Rows are points. The window is the flat piece filled in between its corners: a triangle in 3 columns, a solid with four corners in 4, and so on. A path goes straight from each point to the next, and from the last back to the first. List the points from which the path goes on through the window.

Window (3 x 3)
[[-16  -9 -67]
 [ -9  26 -10]
 [ 33  24  37]]
Path:
(1): [  5 -30  23]
(2): [33 25  8]
(3): [ 27  34 -39]
(4): [-15  19  18]
(5): [ -8 -21 -21]
(6): [ 21  33 -54]
(7): [  6  18 -43]
(8): [-31 -18 -29]
(9): [21 -9  4]
(10): [  3  66 -23]
(11): [-18  32 -59]
(12): [-16 -26 -16]
(13): [-43 -12 -69]
(14): [ 45  14 -53]
(15): [44 33 20]
(16): [11 16 29]
Through the window after points: 3, 7, 15

Window (3 x 3)
[[ 40 -21 -48]
 [-19   0   7]
 [ -2   9  22]]
Path:
(1): [ 42 -31 -17]
(2): [ 18 -42  -7]
(3): [  7   7 -40]
(4): [ 35 -12 -66]
(5): [ 52 -43 -31]
(6): [-25 -13  56]
(7): [-13  25  -6]
(8): [-17  -1 -41]
(9): [ 30 -22  11]
(10): [ 40 -35 -47]
(11): [ 37   0 -38]
(12): [ 11   0 -55]
Through the window after points: 12

Window (4 x 4)
[[ 59   2  17 -21]
 [-24  12  37   7]
 [ 30   6  -2  14]
 [-63   7  19 -20]]
Path:
(1): [-58 -27  32 -17]
(2): [ 76 -44 -16 -30]
(3): [15 39 36  0]
(4): [27 42  2  4]
(5): [  1 -35  19 -31]
(6): [-36 -32  18  19]
(7): [-19  45  18 -55]
(8): [28 26  9 -6]
(9): [  7 -33  -4  -7]
(10): [ 47 -31  18 -46]
(11): [46 48 15 21]
(12): [-42  41  10 -13]
Through the window after points: 2, 6, 10, 12

Window (6 x 6)
[[ 14  -5 -25 -47 -31 -95]
 [-20  27  40  17  18  30]
 [ 12 -58 -25  -9  19 -51]
 [  2   7  33  29 -35   5]
 [-15  12 -30   1 -30 -18]
 [  2  -2  38  -1   1  73]]
Path:
(1): [ 29  17  21  12 -16  41]
(2): [46 16  9 50 -4 38]
(3): [-16  -3  35  -1 -26  11]
(4): [-13 -25  33  18 -32  20]
(5): [ 23  20  -5 -21   2  35]
(6): [ 31  69   0   2  -8 -12]
(7): [-35 -57  39  35 -45  12]
(8): [-47 -45  18  -7  13 -35]
(9): [ 60  33  -1  12 -45  16]
(10): [ 42  22 -26 -13  21 -28]
(11): [-30 -41  33 -14 -61  -2]
(12): [-62  26  40   4   5   3]
Through the window after points: 2, 6, 8

Window (6 x 6)
[[-66  55 -63 -30 -22  36]
 [ 36   8  26  48 -26 -74]
 [ 39 -10  15  25 -36  15]
 [ 29 -23  19  -5  29   8]
 [ 51   3 -20 -51  13 -52]
 [  9 -78  26  13 -23  28]]
Path:
(1): [-19   5  40 -17 -55  -6]
(2): [ 55 -29   1  36 -16  23]
(3): [ 16  10 -40  65  16 -27]
(4): [ -3   5  -2 -16 -37  -4]
(5): [-13   1  12   3 -34  17]
(6): [  5  12 -44  13   3   5]
(7): [ 10 -27 -32  48 -26  18]
(8): [ 50   4  46   0 -26 -10]
(9): [ -7  31  42  -6 -19 -54]
(10): [ 40 -34  -2  25 -21  28]
(11): [ 23  -3 -26  49 -20  24]
(12): [ 43 -14  34  -9 -29  -5]
Through the window after points: 1, 7, 9, 11

Window (8 x 8)
[[-18  37  16   5   0  27 -11  -7]
 [  8   9 -27   9  38 -27  11 -19]
 [ -2  34 -12  18  20  -8 -50  15]
 [-10  21 -53 -10   2  -4   5   9]
 [ 45 -42 -24  -3 -65  30  14   2]
 [  6 -29  -8 -35  34  -8   7  -7]
 [ 57  -1  -4 -37  19 -72   2  13]
 [ -9 -19  68  23  -6  51  16  44]]
Path:
(1): [-22   7  17 -14  -4 -45  13 -10]
(2): [ -9   3 -28  -2  -9 -13  -4  -7]
(3): [ 19  10 -32 -18  11  20  17  28]
(4): [ 38  21   4   0  33   7 -17  25]
(5): [-16   2  20  11 -26   5   7   7]
(6): [ -8   7   7  -6  -7  -4  -7 -20]
(7): [ -9  45  -8  41  19  95 -12  62]
(8): [ 18  -7  -1 -11   9  40   4   8]
(9): [ -6 -14   8  -2 -36 -41  -9  13]
(10): [-16  -3 -13 -20   8 -70 -18  -2]
(11): [ 45  25 -33   5  32  14   9 -12]
(12): [ 45   4 -26 -19 -21  22  11  23]
(13): [ 25 -38  -8   2 -26 -14   4 -12]
(14): [-19  -1  -4  19 -20 -22 -20  -2]
(15): [ 31   8 -29  -2  -8  18   9   6]
(16): [ 26  -7 -21  -9   4  37   3   8]
Through the window after points: 2, 12

Window (9 x 9)
[[-64 -26 -29  59 -57  42  18 -28   0]
 [ 44 -10  34 -40  -1  38 -36  16  48]
 [-31  46  26 -15  -2 -45  -2 -33  17]
 [ 14 -10 -50 -13   7 -27 -15  41  46]
 [-19 -20 -44  39   2  63  25   0  64]
 [ 16   9  38  10   7 -32   9   1 -24]
 [ 66  39  -7 -39 -13 -10  -8  36  41]
 [-12  60 -13 -32  39  -7 -32   5   3]
 [ -8  11   4 -16   4   8  -3 -70  -8]]
Path:
(1): [  8  35 -41 -33  -2  20  16  17  35]
(2): [ 26 -30  25  47  -7  16 -57  -6  65]
(3): [-21  46  19  39  10 -27 -38 -95 -12]
(4): [  4 -14 -16 -50  -7  17  30  35  28]
(5): [-41 -13 -45 -36 -21  19  25  61   4]
(6): [ 58  28   2  12  25  -5 -46 -39  79]
(7): [ 31   8   9  -9  -1  21 -23 -10  42]
(8): [ -4  -8  17 -28  -2  22  -5  20  34]
(9): [-10  15 -11 -14 -23  19  23   2  28]
(10): [  4  -1 -13  25   8   1 -27  15  38]
(11): [ 15   5  19  71   0  10 -29 -66 -18]
(12): [-18  15 -13 -64   1   6  14 -34  17]
Through the window after points: 3, 7, 11

Window (9 x 9)
[[ 29 -11 -36 -11  19   5 -41 -30  -3]
 [ 47  46 -13  18  34 -33  -8 -44  -2]
 [-52  -3 -51  63  -5  -9 -15   6  23]
 [ 16  32 -17 -19 -12 -26 -39 -23  26]
 [-40 -15 -30  87 -54 -28 -10  -5 -20]
 [ 12  15 -54  -9  -7 -18  12 -43   6]
 [-23  18 -50  74 -45  14   2  31 -17]
 [ 36  23 -10   2  -4  67  -7 -79  31]
 [-17   3  20 -43  16  86   2 -55   4]]
Path:
(1): [ -6  29 -54 -17  -7  15 -40 -45 -26]
(2): [-35  36 -22  30  36   9 -50 -77 -17]
(3): [ 18   2 -29   5  -5 -12 -14 -17  17]
(4): [ 48 -34  11  39   1  -2 -12 -36  47]
(5): [-11  42 -57 -21   6  27 -13 -29 -20]
(6): [-22  14 -38  19 -29  16 -18 -23 -10]
(7): [ 32 -46  11  25  20   4   4 -36  29]
(8): [ 11 -44 -27  15 -20  -2  10  -6  16]
(9): [  0  30 -35  17   4 -15 -19 -32 -10]
(10): [-34  44 -48  21  14  -4 -54 -44 -15]
(11): [ 27  -8 -13  48 -20  19  38  -4   9]
(12): [ 92 -30  -1  21  31  48 -31  -3  37]
(13): [-70  35 -65 -11 -22 -48 -28 -44 -28]
(14): [-22  17 -28  37   2  -5 -28 -39   2]
(15): [ 18  -7 -35  21  -2  20   0 -16   6]
(16): [ 14   1  26  28   3  47  26 -24  38]
Through the window after points: 12, 16

Window (11 x 11)
[[ -6 -18  24  42 -46  -6  29 -21   3  28 -31]
 [-41  40  23 -12 -38 -20   4   3   3  18 -58]
 [ 34  49 -11  29  17  -5 -29  24  20 -16  43]
 [ 11  -8 -39  22 -47 -26  69 -12 -16  13 -21]
 [ 23  10 -20  15 -48  12  50 -15  41  26 -41]
 [-34  36  28  -8 -29  -9  45 -35  -6  73 -30]
 [ -9  13   5 -12  25  25   0  27  19 -19  23]
 [-27  33 -21  23  30  -8 -10 -14  47 -24  15]
 [ -4  50  38  -2  15 -22  -1  22  51 -47  53]
 [ 36  24   4  -8  27  -8 -14 -23  22 -46  18]
 [ 10  -3 -31  16 -95  18  34 -37  -5   1   6]]
Path:
(1): [ 37   7   6 -34 -39 -37 -14  -7  63 -13  -7]
(2): [-30  16   3  54 -31  18  40 -16 -31  25 -14]
(3): [ 24  71  28  41   8  14  61 -29  16 -11  14]
(4): [ -2   3 -18  -1 -11 -12 -14   2  30 -13  17]
(5): [  6  20   9   3 -15 -20   3  12  45 -10  22]
(6): [ -3  48  15  11  -6  14  43 -13  20 -14 -12]
(7): [  2  48  11  26   7  13  37 -27  14 -18  -8]
(8): [ 10 -39 -28  -5 -72 -33 -15  30  12   9   3]
(9): [ -3   1 -13  -9 -42  -9  19 -12  22  19 -11]
(10): [-16  25   4  31 -35   7  33 -11   3  12  -9]
(11): [-16  37  12  29   0  13  19  -3  21 -12 -10]
(12): [  2   4 -35 -24 -25 -34  17 -32  37  44   2]
(13): [ 16  12  -1 -41 -39 -40  22  46  43  45  23]
(14): [-34  40  17  33 -14  16   8 -52 -12 -16 -68]
(15): [-27  28 -10  48   9  29  51 -49  -8 -28 -28]
(16): [  1  22  -9 -10  -7 -43 -19  24  55   4  35]
Through the window after points: 1, 5, 11, 13, 15

Window (12 x 12)
[[  4  -1 -13  19  -7 -32 -14  -1  20   2   4 -56]
 [  6 -13 -25   4 -20  34   8   9  50 -20  29  15]
 [ -8  30 -24  28  34 -16 -22 -17  24  -7 -14  -9]
 [ 27  23 -15  -1 -25  18 -14 -19  35 -37 -35 -44]
 [ -7  11   6  -8  28   6  20   6 -20  -8  11 -21]
 [-19  18  19  -5   7 -32   1  17   0  -9  -1  20]
 [ -1  -5  19  15   0 -12  -7 -48 -12   8  -5 -30]
 [-35  10  46  10  -4   9  -1  14  18  12 -24 -17]
 [-23  21 -23  26 -28  21  17   2   3  -6  95   8]
 [-28  -3 -19 -33  -6  -6 -17  -4  -4 -15 -14 -45]
 [  3  34 -26  -1  -6   5 -18  11   9  38  45  -9]
 [ 50  28   4  47  53  32 -75 -21  20 -61  -8  13]]
Path:
(1): [-20  -4 -13  19  -2  37 -41  22 -14  11 -43 -14]
(2): [  6  25   6  -1  -5 -16   3 -11  27 -25   3 -16]
(3): [-13  24  16 -23   6   4  -8 -10  20 -14  29 -43]
(4): [ 11   6 -17  18   5  -1 -24  -1   6  -6 -26  -8]
(5): [  6 -25 -38  27   2   5 -25   3 -21   3   0  16]
(6): [  1  49  15  -8  -2  -2   9 -22  59 -30  22 -50]
(7): [-23  17  14 -21  11 -10 -15 -20  27   3  29 -41]
(8): [ -1   8 -40  40 -44  20  34  18 -14  -8  30  11]
Through the window after points: 1

Window (14 x 14)
[[ 35 -28 -53  15  -4 -28  -6 -19  -2 -22  14  65  -2 -27]
 [ 19 -46  26 -28  32  55  29 -15 -31 -42  -7 -26 -37 -68]
 [  2  72  41  -3  31   9 -47  -2  32   5  16  59  35  34]
 [ 68   3 -35 -28 -13   0   4  25  56  -5   0  31 -26   2]
 [ 43 -55  -9 -12  35  22 -21   0 -41 -43 -26 -53  28   3]
 [  2 -54  45 -42  32 -13 -16  30 -52 -17 -26  -1 -24   7]
 [ 44  80 -47  17  -1 -20 -25   6   4   5 -26  38 -40 -21]
 [ 30  48  -6  43 -31 -27   1  35  31  36  35  17  -1 -32]
 [ 24  22  -4  42 -47  17 -17  35  24 -44 -20  44 -19 -14]
 [ 17  75  47  23  -5 -21  19 -25   5  -7  14  29  -2  78]
 [-66 -44  29 -31  25  75  21 -13 -40  17 -44 -38  -6  30]
 [-56  -6  14 -77  -8  50  64  25 -56 -41 -31 -41  22 -33]
 [ 47  78  31  -1 -72  -9 -36 -28  14  36   1  56  12  14]
 [  8  66 -15   0 -47 -13 -53  -5  25 -11  56  22 -34  18]]
Path:
(1): [ -4  35  -1   1  -8 -30 -14 -19  13  10 -11  15  15   2]
(2): [ 62  34  38 -16 -15  71  -2  40 -26 -32  19   8 -57  20]
(3): [ 31  26   6 -23 -14  13   0  19 -15 -10   8  34  -5   5]
(4): [-14  -6  -7 -17  16 -11 -15 -37  36  10 -29 -47  -4  -6]
(5): [ 26  31  16  -4 -12  -2 -26 -12  23  -8 -35 -16  -3   5]
(6): [ 26  28   1   9  20  -2  -4  10  -7  -3  48  75 -10  37]
(7): [ 26  22   0  -9  21  47 -21  21 -35  19  34  53   5  11]
(8): [ 35  34   0  -2 -31 -20 -10   0  42 -11 -19  19 -11  -2]
(9): [-13 -15  46 -16 -53 -25 -39 -41  35 -17 -13  16 -23  -8]
(10): [ 11  14  -7 -14  21  46  21  13 -38 -10 -13   4   2   7]
(11): [ 17  -1 -16   7   3  47 -14  26  -5 -15  42  45  -4  43]
(12): [  3  89  57 -11   5 -43 -40 -25  36   1 -32  19  18 -14]
Through the window after points: 7, 11

Window (14 x 14)
[[-32   0  47  11 -13  20  -9  12  35 -21  43 -12 -29   6]
 [ 27  -7 -22  40 -51 -11  40  13 -13  19 -46  31  85  58]
 [-18 -20  28 -13 -26 -56  -2  17  21 -11 -46   7  44  19]
 [-17 -54  27 -12 -27  22  20 -33  28 -28  31 -29  13 -30]
 [-29 -60  21  37  11  26 -49 -20  44  14  26 -14  -2 -38]
 [  2 -45 -28  -9 -24  -5 -14  16   4 -16  31  -1 -28 -17]
 [ 64  56 -20 -28  18 -31  27 -24  26 -46 -72   3   4  24]
 [  0  36  -4 -19 -73 -17  18 -18  -1  41 -63   5  39  11]
 [ 12  25  -1   9  50 -34  59  -3 -39 -31 -94  -9 -15   4]
 [ 16  17 -10 -33  63   9  39  43  10 -15 -63 -36   9  -5]
 [ -1 -68  16 -32  34  61 -44 -20 -26 -24  30 -11 -25  18]
 [-20  -7   7 -29  37  -7  -7 -29   8  -5  65  -1   1 -17]
 [ 12  44   4   1 -61 -15   7  13  -7 -30 -47  52  70 -19]
 [ 20   5   8  35 -70 -29 -19  10 -26   3 -17 -33  79  14]]
Path:
(1): [ 75  14  76  -4 -28  10  25  30  20 -11 -40  -1  52   9]
(2): [-52   3 -67  -6 -20 -21 -12 -17 -14 -22 -11  26   9 -21]
(3): [-19 -13  -5 -11  -2  -1  -5 -18  10 -16   2 -17  26  -6]
(4): [ 53 -23  39  47  -1   0   0  29 -17  31  -1  43 -28  10]
(5): [ 63 -17  18   4   1 -16  40   7  -4  56 -56  -6  50  35]
(6): [-30  19 -29  17 -52  -4   0  -3   8 -58  -7  24  29  16]
(7): [-84  31 -47  -7  52  -6 -36  14  -7   0 -37 -18   3  10]
(8): [ 33 -36  15 -10 -16   2  10 -16   2 -13   3   3  15  -6]
Through the window after points: 1, 3, 5

Window (14 x 14)
[[ -1 -93  -6 -65  29   1 -11 -24  11  91 -22   7  15 -34]
 [ 41 -39 -23 -18  13 -21 -12  35 -43 -11 -28  90   1 -39]
 [  7  39  15  -5 -40 -10  -7  25 -17  45   4 -25 -10 -20]
 [-47  35 -26 -24 -25  23  52   6  31  27  74 -10  -2   1]
 [-14  17  27 -53  36 -24 -15 -27   0 -28 -44  31 -13  26]
 [ 24 -48 -52 -10  37  47   4  17 -13  21 -48 -47 -15   0]
 [-19   3  44 -19   2  22  28  -9   9  18 -17  17 -23 -39]
 [ 47   5   9 -48  -6 -13   1  -5 -32 -48  95 -12 -18 -27]
 [-41  -2  48  16 -42 -51  17 -70   3 -29  11 -49  30 -56]
 [ 18  15  13  70 -18 -12  -1 -28  37  15  10  -2  24 -41]
 [-15 -33  28  39  -2 -30 -11  15  48 -32  33 -35   6  23]
 [-19 -48 -11   8  -5  51 -34 -14  20 -36  20 -18   9  22]
 [-40  -3   8 -12  15 -26 -17 -31  -8   6  13 -14 -40 -22]
 [ 14 -37 -20 -37 -16   0  25 -30 -33   9   1  14 -46  16]]
Path:
(1): [  1 -20  -7  -6  -4   9  -1  -4  19   9  -3   6 -22 -34]
(2): [ 24 -15 -31 -26 -18 -20   7  12  19  23 -11  -5 -30 -28]
(3): [-36 -42  50   2  17  13  -1 -63 -51 -10  16  12  29   6]
(4): [  1 -22  12   8   9  -9  14  15 -18   5  10  19  19 -11]
(5): [ 22 -28 -37 -43 -11  -8 -48  -8  15 -39  -9  33 -51 -28]
(6): [-25  17 -24 -63 -34   3  -6   5  -1 -51 -22  -1 -62 -25]
(7): [  3 -30  21  16  33   8   8 -11   9  46  15  -5  34  -8]
(8): [-23  -6  28   7   6 -17  10 -24 -14  30 -15  10  34   6]
Through the window after points: 2, 4

Window (14 x 14)
[[ -7  16  61 -38 -17   5  35   2  -5   5 -16  28 -15   7]
 [ 15   9  20 -32 -38  -5  40  20 -47  21  19 -25  31  33]
 [-23  -4 -21  54 -25  20  11 -56 -18  -3 -47  30  54 -75]
 [-37  53  12  27  31 -24  -3  11 -14  -8  16   0  42 -22]
 [ 69 -11 -59  37 -10  -4 -16 -32  -7  -1  -5 -10  19 -32]
 [  3   8 -23  30 -59 -15  -8  24  36  39  34  -8  55  58]
 [ 20   3  -6  10  22  47 -15 -10 -21 -47  57  50   0 -15]
 [-25  30 -11 -28  20  36   2 -49  16 -37  25 -16 -20 -14]
 [  7 -24   8 -37 -19 -25 -22  -4   1 -31 -31  -6  37  16]
 [ 28  -7 -16  -5 -32 -19  -6 -41 -57 -11  40   0 -37  20]
 [-65  12  32  25  67  15  -7 -41  -4  14  19  -4  18   9]
 [-75  11  -1  58   4   8  95 -17  20  -8 -10 -11  18  -4]
 [ -1  69  14   6   6  12  30 -55 -17 -16 -36  -1  32  27]
 [ 46  12  -5  19 -58  10   1   1 -39 -31 -18 -52 -10   2]]
Path:
(1): [-15  -3  57  15  -2 -48   4 -61 -42 -52  51 -38  13   1]
(2): [ 21   1  12  20 -35  -1  12 -26  -9 -15  18 -23   7  -9]
(3): [-47  26 -41 -21  42  20 -23  15  -7  -5  -9  20  15   6]
(4): [-20   8 -35   1  -1  44 -24  -1 -45  33 -20 -13  -4  16]
(5): [-16  17  21   5  -8 -15  36 -24   0 -11  -1 -14  30   4]
(6): [-11   4  29   5   5 -15  -6 -29 -23 -16   7 -13  25   0]
(7): [-15   7 -28  -4  -3  23  25  -5  -2  17   8   6  -3  28]
(8): [-10   0 -85  13   8  23 -28  22  11  -5 -28   3   7  -5]
(9): [ 20  11  36  -5 -18  -4   6 -30 -28 -12  28   5  16   6]
(10): [ 16   7  13   3 -34  -3   9 -26   0 -23  14 -22  12  11]
(11): [-16  39 -18   2  25  12  14  35 -39  25 -16  18   9  23]
(12): [-14  29 -34   3   0  11  30 -21 -15  13  -5   3 -12   6]
(13): [ 13  11  39  16 -21  -8  10 -37 -21 -36   1 -10  30  14]
(14): [  5  14  14  36 -13   1  11 -45 -23  -9  28 -20  34  -2]
(15): [  0   3 -17 -18   6   3  -5  -7   1 -10  -4  23   2   4]
(16): [  0  23 -54 -25  -1  62  -4  18  33  15 -51  16   7   2]
Through the window after points: 6, 12, 16
